Each row of a before or after table is a point. One or more steps were done to the points. Then noise was added and the rows were shuffled. The steps act on columns, c1 being the first. What was done? A step turns or swaps two columns, mirrors them in a line or flattens them onto one, adds a multiple of one to another, or multiplies or shifts one. Angles are multiples of 10 degrees, from the lower column toward the higher: turns from -170 to 170, lines from 10 to 170 but not 90. Use the fewest steps. Two steps may share a column if one is a turn and the other turns, adds or multiplies; they go together, in the order done. Otherwise the lowest column goes first.

Before (8 x 2)
[[-88  12]
 [ 11  18]
 [  0  15]
 [ 20 -73]
 [  5 -12]
 [ 15 -45]
 [  7 -33]
 [-41  17]]
After (8 x 2)
[[ 36  -3]
 [ 51 -32]
 [ 32   7]
 [-67   6]
 [ -8   8]
 [ 38 -13]
 [ 43 -16]
 [ 42   8]]
Steps: shift c1 by 30; multiply c2 by 0.4

Before (13 x 3)
[[-53   5 -10]
 [-13  30 -44]
 [ 21   4 -30]
 [ 20 -22  38]
 [ 14 -31  39]
 [ 45 -36  24]
 [ 51  31  -5]
 [  9 -22  56]
 [ 55 -40 -25]
 [-24 -16 -27]
 [ 50  28 -20]
 [-15  31 -39]
 [ 14   5  41]]
After (13 x 3)
[[-23  24 -20]
 [ 44 -33 -31]
 [ 20  31  -1]
 [ 18 -42 -17]
 [ 10 -58 -11]
 [ 58  20 -44]
 [ 12 -41 -26]
 [ 50  26  24]
 [ 47  10  32]
 [-52  11   3]
 [ -9  48  23]
 [-13  43  26]
 [ 13 -40  12]]
Steps: turn c2 and c3 by 80 degrees

Before (10 x 4)
[[ -9  67 -37   3]
 [-13 -27 -55 -30]
 [  0  32   5  16]
 [  3  18   3 -40]
 [ 31 -18 -21   4]
 [-28 -15  -1  40]
 [ 63  24 -56  10]
 [  9 -25  -6 -19]
 [ 43  56   5  34]
 [ 61  35  33  -1]]
After (10 x 4)
[[ 31   6  41  -1]
 [  2  28 -20  -6]
 [ 23  20 -30 -55]
 [-68 -10   0  32]
 [-16 -67   2 -35]
 [-21  26   3 -21]
 [-67  -1  11 -56]
 [ -9 -16 -40   4]
 [-61 -38  34   3]
 [-10 -29  15   5]]
Steps: turn c1 and c2 by 160 degrees; swap c3 and c4

Before (13 x 6)
[[ -7   4 -24  13 -48   2]
 [-15 -41  37 -57   7 -29]
 [ 11 -13 -29  -8 -24   6]
 [ 53  13 -19  11   8  60]
 [  8 -26 -50   6 -60 -15]
 [ 13  -2   4  17  10  23]
 [ 62   7  55 -41 -16   5]
 [-12 -45 -16 -49 -30  -1]
 [ 26   5   3  31  26  19]
 [ 45 -77  26 -77  22 -30]
 [ 78   2  -5  33  24  50]
 [  1 -19  -1  39 -34  20]
 [-13 -19 -14  27 -66  34]]
After (13 x 6)
[[ 40 -76  23 -58 -36 -33]
 [-17 -44  35 -43   2 -30]
 [ 20   5   3  25 -35  19]
 [ 63   8  55 -30  -5   8]
 [ 26 -31 -52   3  53 -15]
 [ -1 -45 -16 -36  33  -4]
 [ 17 -19  -5  27  32  20]
 [ 20 -14 -26  -8  20   6]
 [ 48  14 -17   8 -21  64]
 [ 66   1  -5  21 -49  50]
 [  6 -17 -17  18  67  34]
 [ 13   6 -22  10  51   4]
 [  8  -2   5  12 -12  24]]
Steps: mirror c1 and c5 in the line at 170 degrees; multiply c4 by 0.7

Before (13 x 8)
[[ -31   85  -18   37   12   46  -41   22]
 [ -18  -10  -37   11    9  -24    2    9]
 [  -1    8   -2   21   12  -16   50    6]
 [ -27   21   -4  -68 -116  -33  -19    6]
 [ -30   -9  -18   14   11   15    3   36]
 [ -29   -8   12  -15   -9  -19  -39   35]
 [ -27  -11   13   31  -18  -22  -16   12]
 [   8   11   -8   36  -17   14  -28   32]
 [ -35   70  -30   16  -69  -18   35   47]
 [  83   13  -20   14  -45  -23  -40   -8]
 [ -14   -3    8   38  -33   -8  -25   -3]
 [ -29    8   16   28   12  -36  -30   36]
 [  10   47  -21   19   26   68   31   27]]
After (13 x 8)
[[   5    8   -1  -22   15    2   52    2]
 [  31  -13   14  -26  -14  -29   -8   20]
 [ -80   15  -21  -29  -45  -35  -30    8]
 [  37   70  -29  -11  -50   -4   42   68]
 [  -4   12   -7  -35   -6    4  -32   36]
 [  -7   46  -18  -22   33   73    3   17]
 [  14   19   -5   75 -104  -37   -9   45]
 [  24   -6   13   21    4  -33  -29   37]
 [  18  -12  -35   -8   12  -23    9    7]
 [  34   -9  -19   -9   22   17   -2   29]
 [  32    8   18  -22   23  -43  -18   30]
 [  20   -4    8  -33  -32  -14  -21   10]
 [  38   87  -18  -33   19   29  -55   17]]
Steps: turn c1 and c4 by -170 degrees; turn c5 and c8 by -20 degrees; turn c6 and c7 by -20 degrees

Before (11 x 11)
[[ 38  65  19  81  38 -17  39 -89 -44  -9   1]
 [ 24  45  28 -40  16   5  44 -40 -35   3   6]
 [ 27 -54   0 -30   0 -27   1  -3 -51   0 -23]
 [  0  56  13 -44 -22  31  -6 -19   0  -9 -28]
 [ 45  43   6 -37 -26  -6  20   6  36 -11  20]
 [-21 -33  30   1  42  -7  23   6  15  -9 -12]
 [ 18  60  36 -33  -6  -6  30  10 -47  -2 -34]
 [ 15  41  30 -26  40  12  -7   6  86  66   3]
 [  0  43  32  53   3  -1  -5 -13 -49  -9  70]
 [ 14  12  -3 -35  42  14  -5  13 -51 -25 -21]
 [-43  18 -10 -23  28 -29  20   7 -25  -8  -2]]
After (11 x 11)
[[-45  19  -8 -22  -3 -25  22  -9 -24  30  -2]
 [ 14  40  27 -28  74  11  -6   5  86  29   0]
 [ 38  63 -14  83  -2  -7  41  89 -45  42   1]
 [ 23  45  12 -39   6  18  48  46 -34  14   8]
 [-22 -36  31   4  -3   0  21   1  13  44 -12]
 [  0  43  24  51  -7  -3  -5  20 -49   6  70]
 [  0  60   7 -42 -13  29  -8  22   2 -21 -27]
 [ 19  60  39 -31  -1   3  29   1 -50  -3 -36]
 [ 25 -54   2 -28  -1 -29   2   0 -49  -1 -20]
 [ 14  13   3 -35 -13   8  -4 -13 -51  48 -24]
 [ 44  41   7 -35 -18  -2  17   0  36 -23  19]]
Steps: mirror c3 and c8 in the line at 10 degrees; mirror c5 and c10 in the line at 40 degrees; add 0.3 times c7 to c6

Before (9 x 12)
[[-27  -6  10  -3  -8   4  -3  13 -14   1 -11  10]
 [ -7   3   3  -9 -19  -2  16  -1  -8  -9  -6 -11]
 [ -3   6 -16  16 -18  18   7   7  -6 -22  -9   6]
 [-16  -3  12  -9  19   7   1 -26  -7  27  -7  -8]
 [ -1 -10  15  64 -10  -1  16   0  -9 -15  -1  32]
 [ -7 -10  13  -6 -22  14 -28  -8  -6 -16  -1  -6]
 [  3   8   6  12   5   0  -1   1  -9  59  11 -13]
 [ -6  -4  11   6  -2   4  11   2 -25 -19   0  33]
 [ -8 -16  12 -13   2  21   5  12 -14 -18  -8  -7]]
After (9 x 12)
[[   1   -4   -2   19  -17  -14    3    0  -10  -11   -6  -11]
 [  44   -1  -18 -119  -11   31    3   -1   -6  -17   -1   32]
 [  10   -2  -13   -7  -10   37    4   -3   -6  -19    1   34]
 [  -1    8  -20   27   -5   14    3  -16   -4  -18   -1   -7]
 [   3    2  -17   13  -19    8    2    7  -11  -10   -4   -6]
 [   9   -3  -11   22   11   -1   -4   22    7   26  -16   -7]
 [  14    2   17  -30  -16   25    4   -9   -9  -23   -8    6]
 [   5  -11   -1  -24    0  -13  -10    2    0   56   11  -13]
 [  23    0  -11   14  -13   14    1  -15   -7    1   -6   10]]
Steps: multiply c4 by 2; turn c1 and c4 by -160 degrees; turn c2 and c3 by 150 degrees; flatten c5 and c9 onto the line at 30 degrees; add 1 times c12 to c6; flatten c7 and c10 onto the line at 100 degrees; mirror c8 and c11 in the line at 80 degrees

Before (11 x 14)
[[-47  -3   2 -46   8 -18 -24  -5  32 -30  -5 -26 -41  -3]
 [-22  42 -21  -7  19  28 -18  -5   4  16 -14  -8   9  -9]
 [  8   6  31 -17  28  33 -19 -21  11   8 -22  -6 -39  30]
 [ -5  45  42   4  16  -1  55  -8  37  14 -17 -25 -13  30]
 [-26  18 -21 -21  -5  36  83 -27  11  17 -28 -23  17   3]
 [-43  40  33 -20  27  25 -11 -29 -12  -4  12  -4 -16  34]
 [-18  24  30 -19   0 -55 -19  17 -14 -47 -32  -2  25  26]
 [-19  32 -33  -3  25  38 -21   1   2 -32  82 -13  27  45]
 [ 25   0  10 -64  17  30 -11 -14  20  -3 -12  46  26 -72]
 [ 37  23  24   2  19 -81  57 -23  25  11   5  66  21  43]
 [-31  -3  16  -1  -3  29 -20 121  33  14 -13  39  16   7]]
After (11 x 14)
[[-18  23  31 -19   0 -59  -8  21 -11 -50 -33 -25   9  25]
 [-26  18 -23 -19  -7  34  29 -28  12  22 -26 -29   7   6]
 [-31  -3  18  -2   1  26  -8 123  36  17 -14  32   4   9]
 [-11  44  43   7  21   5  20  -7  37   8 -15 -53   0  30]
 [-39  43  33 -20  27  25  -3 -31  -9  -4  14 -37 -10  36]
 [-53  -2  -2 -41   4 -17  -8  -5  34 -34  -4 -21 -19  -3]
 [ 37  23  23   1  20 -79  22 -25  27  10   6  26  12  45]
 [  8  10  33 -17  27  36  -7 -25  11   9 -21 -39 -14  34]
 [-16  35 -35  -3  23  40  -9   1   1 -33  84 -63  10  44]
 [ 26   4  10 -61  15  31  -2 -13  24  -3  -9 121   6 -72]
 [-21  36 -22  -5  21  25  -8  -4   5  19 -17  -1   6 -13]]
Steps: multiply c7 by 0.4; add -1 times c14 to c12; multiply c13 by 0.4

Before (12 x 18)
[[-29  23 -15 -15  34  -8 -36  -6 -19 -33 -28  30   1  32 -14 -30 -27  20]
 [ 24 -25   4  11  20  -2   1  13  -2  -5  -2 -19  -9  18  35  15  13 -22]
 [-18  -7 -22   6  -7  38   2  -5 -13   2 -18  -1  14 -14  10   3 -37 -15]
 [ 28 -13  -6 -14  25 -28 -34  27  39  -7 -40 -30  -7   5 -14   5 -25  46]
 [-12  37 -22   3  29 -16 -12 -23 -25 -53 -31  29  13  -5   3 -13 -35  11]
 [ 13  -6 -10  -4  -5   8  19  15  30 -18  -7 -20   1  38  29  26  28 -26]
 [ 31 -47   2  -1  10 -13 -14  -7  36  -9 -27 -15   2  34 -11  30   8  -5]
 [ -2  -9   9  46 -38  27   9  17  11  -5  -2  -8  -4   8  13   7   0 -37]
 [ 27 -11 -17 -24   0  -7 -29  25   4 -25 -39 -20 -23 -17 -22 -11 -18   4]
 [-30  -6   4   2 -13  21  19  -7  -2 -16   9  21 -13 -16  10  -2 -32 -15]
 [-10  -2   8  17 -18  22  25  -7  -6  14 -12   9  -1  -5  24  19  30 -24]
 [ -9   6 -25  16  -9  23  25  -6 -28 -11  14   3   5 -17 -10 -16 -15   1]]
After (12 x 18)
[[ -22   -5  -10   -4  -13  -17   20   -3   30  -19  -20  -18    1   38
    29   26   22   26]
 [ -32   -1    8   17  -46  -12   25  -27   -6    9  -37   14   -1   -5
    24   20    1   15]
 [  28   37  -21    3   73   28  -11   -3  -25   28  -93  -53   13   -5
     3  -13  -23  -13]
 [  12    6  -25   17  -23  -13   25  -19  -29    3   43  -11    5  -17
    -9  -17  -14   -8]
 [  33  -13   -6  -14   61    4  -35   52   38  -30 -119   -7   -6    5
   -15    4   18  -30]
 [  -1   -9    9   46  -95  -31    9  -16   11   -8   -6   -4   -4    8
    13    7   -2   34]
 [   3  -47    3   -2   26   13  -14    1   36  -15  -81   -9    2   34
   -10   30   32    6]
 [  28   -7  -21    6  -17  -26    1  -31  -14   -1  -53    2   14  -14
    10    3  -29    4]
 [  21   -6    4    3  -32  -12   19  -23   -1   21   27  -16  -13  -16
    10   -2  -39    8]
 [  25  -11  -17  -24   -1  -11  -29   24    4  -20 -116  -25  -24  -17
   -22  -12   19    5]
 [  16   24  -15  -16   84   10  -37    7  -20   30  -85  -32    1   33
   -14  -31  -38  -18]
 [  -5  -24    4   10   50   -6    1    2   -2  -19   -7   -5   -9   18
    35   15   27   25]]
Steps: turn c1 and c17 by 70 degrees; multiply c5 by 2.5; turn c6 and c8 by 140 degrees; turn c8 and c18 by -160 degrees; swap c10 and c12; multiply c11 by 3

Before (13 x 20)
[[  9 -56  15  50  29 -26 -23 -20   4 -59  58 -11  42 -17  12 -52 -18  -1
  -22  43]
 [-27 -28 -24  10 -35  -9  53 -16  15 -39 -21 -11 -13  29 -38 -18  13 -32
   23 -89]
 [-10 -11 -22  -6  36 -73  62 -24  -8 -29 -19  -2  24  -6  42 -31  53 -38
  -18  53]
 [ 58  15 -35 -16  10 -85  62 -23 -31  -2  15 -29 -20  22 -28  21  40 -29
  -52 -22]
 [ 56 -20 -16  56   8 -31  13 -10  19 -16  53 -10  -9 -24  55   7 -15  11
    5  42]
 [  6   5  10  30 -38  30  -8 -69 -21  52  25  57  16  64 -18 -10  -4 -39
   24 -26]
 [ 44  42 -26 -27  -9  -9   0   8  14  35 -14  20   2  62  -5 -17 -22  -1
  -20  -2]
 [  8  26  -6 -11  13  -5 -34  20  24 -22 -26 -35 -72 -14  31 -43 -60  11
  -40 -11]
 [ 65 -33  40  17  32   1  29 -60  -6 -52  28  25 -22   7   5 -14  48  -1
    4   9]
 [ 39 -21   7   6  49  19  -2 -11  25  17  11  46 -44  19  18 -12  27 -18
  -11 -24]
 [ 19 -19  67 -10 -23  -1 -30  22 -26 -44  23 -24  -6 -39  17   6  -3  16
  -16 -19]
 [ 31  28  13  64   1  -2 -53   9 -22 -38 -18 -36 -34  70 -36  26 -10  -1
  -30 -31]
 [-22  43  -8  10 -19 -45 -29   4  17 -66  -7  -9   6 -12   1   1 -16 -32
  -13 -16]]
After (13 x 20)
[[  18    2  -21   -9   25  -68    9  -23  -28  -28  -15    6   31  -11
    43  -22   56  -39  -12   56]
 [   4   44  -11   -9   39   -5  -18   16   33  -25  -20    9  -60   22
    33  -23  -51    9  -44  -13]
 [  -2  -65  -23   10  -26   -7   -7  -15    3  -49  -18    8  -24  -18
   -32  -12    9  -33   19  -90]
 [   6   -8   16   46   22  -28   -6  -18   14  -49   63   13   53  -53
    14  -46  -12    4  -25   46]
 [  78  -28  -35  -20   19  -84   17  -23  -51   -2   18   -9  -14   27
   -35   28   44  -27  -55  -19]
 [   0   58   -2   14  -27  -44   -7    3   21  -67   -1   -2    6   39
     2    2  -13  -28  -10  -18]
 [  48  -87  -27  -30   -9   -9   -5    5   13   35  -27    8   -2   63
     0  -19  -13    0  -20   -4]
 [  30 -110   10   59   15   -9   -3    7    3  -38   -8  -18  -35   47
   -37   39   -9   -8  -28  -33]
 [  48   26  -22   56    8  -42    0  -14   13   -2   55   -1   -3  -38
    52    7  -23   10    4   37]
 [   4   65   63  -12  -20    1    6   29  -11  -38   31   -3  -16  -38
    16   12   -3   23  -17  -13]
 [  40 -116   13   32  -39   35    8  -67  -13   55   18   14   -3   22
   -19  -31  -11  -39   22  -21]
 [  47  -58    7    2   57   17  -14  -13   17   22   10   11  -22  -14
    24  -30   34  -19   -7  -23]
 [  60  -36   35   15   39    1    5  -60  -16  -50   36    5  -13  -28
     1  -19   45   -3    0   12]]
Steps: add -0.7 times c18 to c1; turn c2 and c14 by 70 degrees; multiply c2 by 2; turn c5 and c13 by 20 degrees; flatten c7 and c9 onto the line at 110 degrees; turn c10 and c11 by -10 degrees; flatten c12 and c16 onto the line at 110 degrees

Before (9 x 24)
[[-72  42  16 -28 -11  47 -12 -25  13  -9 -54 -95  -1 -17  -1  -3  31 -26
   22 -23 -20 -23  17  54]
 [-23  39   9 -26 -13 -32  21  20  -2  34 -33  -3   0  15  25 -72  19  -3
   24 -32 -23 -37  31 -48]
 [ 33  23 -23  52 -54  10 -21  22 -77 -30 -24  16  56  19 -34 -27 -46  39
  -21  28  31 -61   8 -15]
 [ 41 -11  -5 -43 -17  34 -42 -11 -14   8 -12  34 -23 -69  23  26  -2  47
  -50  -7   1   9 -12  17]
 [ 20 -39  28  -4  22 -15 -29 -13 -43   2  35  -7  16  -9   1  28 -51  16
  -10   7 -29   2 -36 -18]
 [-10  36   4  36  47  -9  16  -2  23  43  31 -25  93 -19 -49   6   1   6
   28  28 -34  44  -4 -15]
 [ -6  28   3  16 -30   7   6  37  28   2 -38  38   4  21 -51  18   4  36
   22  33  27 -19  -6  33]
 [-63 -19  -4 -22 -40 -22  -4  -1  22  12  59 -73  62  37 -62 -42   9 -29
  -16  -5 -15 -40 -52  13]
 [ -9 -28 -79   3 -40  29   4  23  22 -21 -24  -1 -47   7  -3 -21 -24 -57
   -1   4 -42   5 -23 -39]]
After (9 x 24)
[[-24 -42   7 -19 -15 -39  24  32  -1  38 -34  -1  -2  -2   1 -66  19  -6
   23  -4 -21 -36  32 -57]
 [-11  22 -83   0 -39  33   8   8  22 -18 -25  -1 -47 -17 -20 -20 -21 -58
  -15 -32 -39   3 -24 -27]
 [ 19  40  26  -2  29 -12 -28  -7 -43  -1  35  -8  11  -3  12  29 -41  17
   -1 -19 -27  -2 -32  -7]
 [ 33 -28 -23  48 -58  13 -20 -11 -80 -25 -19  14  57 -14 -43 -25 -44  48
  -42 -31  26 -63   7   7]
 [ -3 -34   2  17 -36   7   8 -16  31   3 -39  36   2 -14 -62  22  -1  33
    7  -8  27 -21 -12  48]
 [-11 -21   4  40  24  -5  15 -42  27  41  28 -27  96  30 -29   6  -1   0
   39 -31 -32  47   1   2]
 [-63   0  -1 -20 -27 -22  -5 -43  23  13  58 -71  67 -43 -40 -42  11 -29
  -24  14 -12 -41 -56   2]
 [-75 -31  18 -30  -6  48 -11 -21  11  -6 -58 -95   0  27  14   1  30 -20
   21  52 -19 -27  15  27]
 [ 40  34  -4 -47  12  34 -40   9 -15   9  -6  32 -23  63  26  29   3  45
  -54  12   1  15 -14   3]]
Steps: turn c2 and c14 by 160 degrees; add -0.3 times c4 to c5; turn c5 and c19 by 20 degrees; turn c8 and c15 by -50 degrees; mirror c20 and c24 in the line at 70 degrees

Before (14 x 32)
[[ 49  34   7  16   9  -1   8  62  21 -29  -2  -5   6  57 -19 -38  23 -29
   13 -32  -7 -15   5 -11  21   4  47  -2  27   5  -7  28]
 [  6 -38  39  20 -28   8  26   9  15 -13  42   4  59 -60  18  29 -27  27
  -12 -12  37  36 -22 -21 -16  55  28  25 -57  28 -28  18]
 [ 34  10   4  36  -5 -57 -44  66   1  11 -22  50  12 -21 -20   0 -12  -1
   34  25 -19 -13 -14 -26 -23  10  45  66  28  15   6  44]
 [-22 -16   7  14 -46  10   6  26  21   0 -33  43  14 -12 -42 -13 -44  10
  -28  25  27  13  18  -9   3  27  56   8 -10  15  32 -17]
 [-41 -29 -31   7   1 -15  38 -16  -4  -7  21  19  23 -41   2 -30 -16 -25
  -12 -11   1  18 -60 -13 -38  34  -4  -2  21 -33  12 -18]
 [ -4   1  39  33  77  31 -17 -13  39  42  53   7 -14  33  65 -31 -31 -15
  -15  57 -55  -1  11 -29 -19   1  57  13  43 -22   0 -31]
 [-27   5  -3  45 -20  35 -13  45   1  11 -26  28   7  13 -12 -19 -50  -4
  -17 -13  14   4 -48 -39   1 -15 -19 -23 -11  25  29 -10]
 [ 22  28 -29  46  19 -22  10   8   2 -44 -14  -1  25  -7   0   3 -40  22
   -3  29 -24 -24   3 -25   7  11  -2  -1 -16  39   8  -9]
 [ 49  -6   8  25  36 -44 -24  -1 -40  -5  24  -9  49 -27  38 -61 -30  38
    2 -10  -2 -28  19  24 -30  -3  41  -9  25  -9  17 -19]
 [-10  14 -32  34 -31  -4   9  57  40  19 -17  38  25  20  32   2  14 -21
  -23 -27  22  -1 -14  23 -32  31 -18  -8 -19 -11   5  29]
 [ 31  37  -5  24 -36   4  21  29  10  47  25  -4  -1  12  23 -44  -7 -19
  -31  20  17   5  -7 -25   1 -15   3 -13  -8  37 -25 -27]
 [ 22  15  31  -8  -4  43  10  39  15 -23 -16  22  29 -29  12 -30 -19 -28
   35   3  12  74 -25  16  -5   4   2   0 -27 -25  50   8]
 [ 14  41  42  37 -26 -22   7  16 -33 -42 -21  -3 -18  -9  31   7 -16  -9
   69  24   6  22  19 -28 -30  -3  25 -13  35  -7 -18  14]
 [ -3   1 -45  16  48 -74  -2  30  24 -22 -39  30  15  44 -19 -36  -2  18
  -41 -31 -16  -7  -5  -6  31  -8  31   8  59  29  15 -33]]
After (14 x 32)
[[ -37  -23  -41    4    3  -13   51  -34  -16   -5   23   19   22   40
     5   32  -16  -20  -16  -10    2   20  -61  -12  -38   37   -2   -2
    28   18   -5  -24]
 [  12   42   42   38  -30  -27   15  -10  -99  -38  -16   -3  -21   -6
    34  -14  -13  -12   63   25    4   21   22  -24  -33   -7   25  -16
    31    5   35   11]
 [ -28   -3   -4   45  -17   34  -30  -14    0    9  -24   25    2  -48
   -18   24  -50   -9  -11  -16   12   12  -49  -35    6  -18  -15  -26
   -15    0  -53   -5]
 [ -21  -16    7   17  -43    7  -11  -23   62   -4  -29   38    5  -18
   -41   21  -36   15  -29   26   31   16   18   -8   -5   33   59    8
   -14   15  -58  -18]
 [  31    4    4   34   -7  -60  -39  -50    9    8  -24   47   -4  -43
   -23    0  -14   -2   37   20  -18  -15  -17  -26  -27    7   49   59
    30  -29  -16   48]
 [  49   -6    6   22   36  -46  -10  -37 -118   -3   24  -11   41   12
    37   66  -22   34    3   -6   -6  -31   18   26  -30    0   35   -8
    21  -29   10  -22]
 [  24   34  -24   40   19  -21  -26  -14    6  -46   -8   -3   18   -4
     1    3  -32   24  -10   28  -20  -26    5  -22   11   11   -2   -4
   -15   29  -18  -11]
 [  45   31    4   20   10   -6    3   18   62  -33    0    1    8  -90
   -20   30   29  -25   12  -34   -8  -11    4  -16   21    2   42   -8
    27   12   47   34]
 [  29   38   -5   28  -35    3  -28   -3   25   49   26   -4   -4  -28
    19   32   -5  -20  -36   20   20   -1   -3  -28    5  -16    1   -8
    -9   35  100  -25]
 [  -4    6   36   34   75   38   12   35  120   43   51    8    1   -6
    69   36  -35  -16  -13   59  -55   -2    7  -19  -19    4   61   19
    42  -25   29  -32]
 [ -11   16  -31   32  -36   -1   14  -19  119   16  -24   38   17  -60
    34    3   18  -26  -26  -28   12    4  -16   19  -29   28  -22   -8
   -18    3  -14   24]
 [   3  -42   37   23  -24   12   -9  -70   47  -11   40    8   32   24
    15  -33  -25   27  -12   -8   38   38  -24  -20  -16   57   23   23
   -57   37   36   10]
 [  32   10   28   -5   -4   40   27  -54   45  -29  -16   20    8  -26
    16   49  -18  -25   34    3   12   72  -22    8   -7    6    2    0
   -29    0  -94    5]
 [   4   -2  -41   17   46  -68  -28   17   69  -22  -42   31   21  -52
   -23   38    3   21  -41  -28  -21   -2   -7    0   28   -7   22    6
    56    9    1  -37]]
Steps: turn c7 and c30 by 60 degrees; turn c8 and c14 by -120 degrees; turn c8 and c13 by 20 degrees; multiply c9 by 3; turn c16 and c31 by -160 degrees; multiply c31 by 2.5
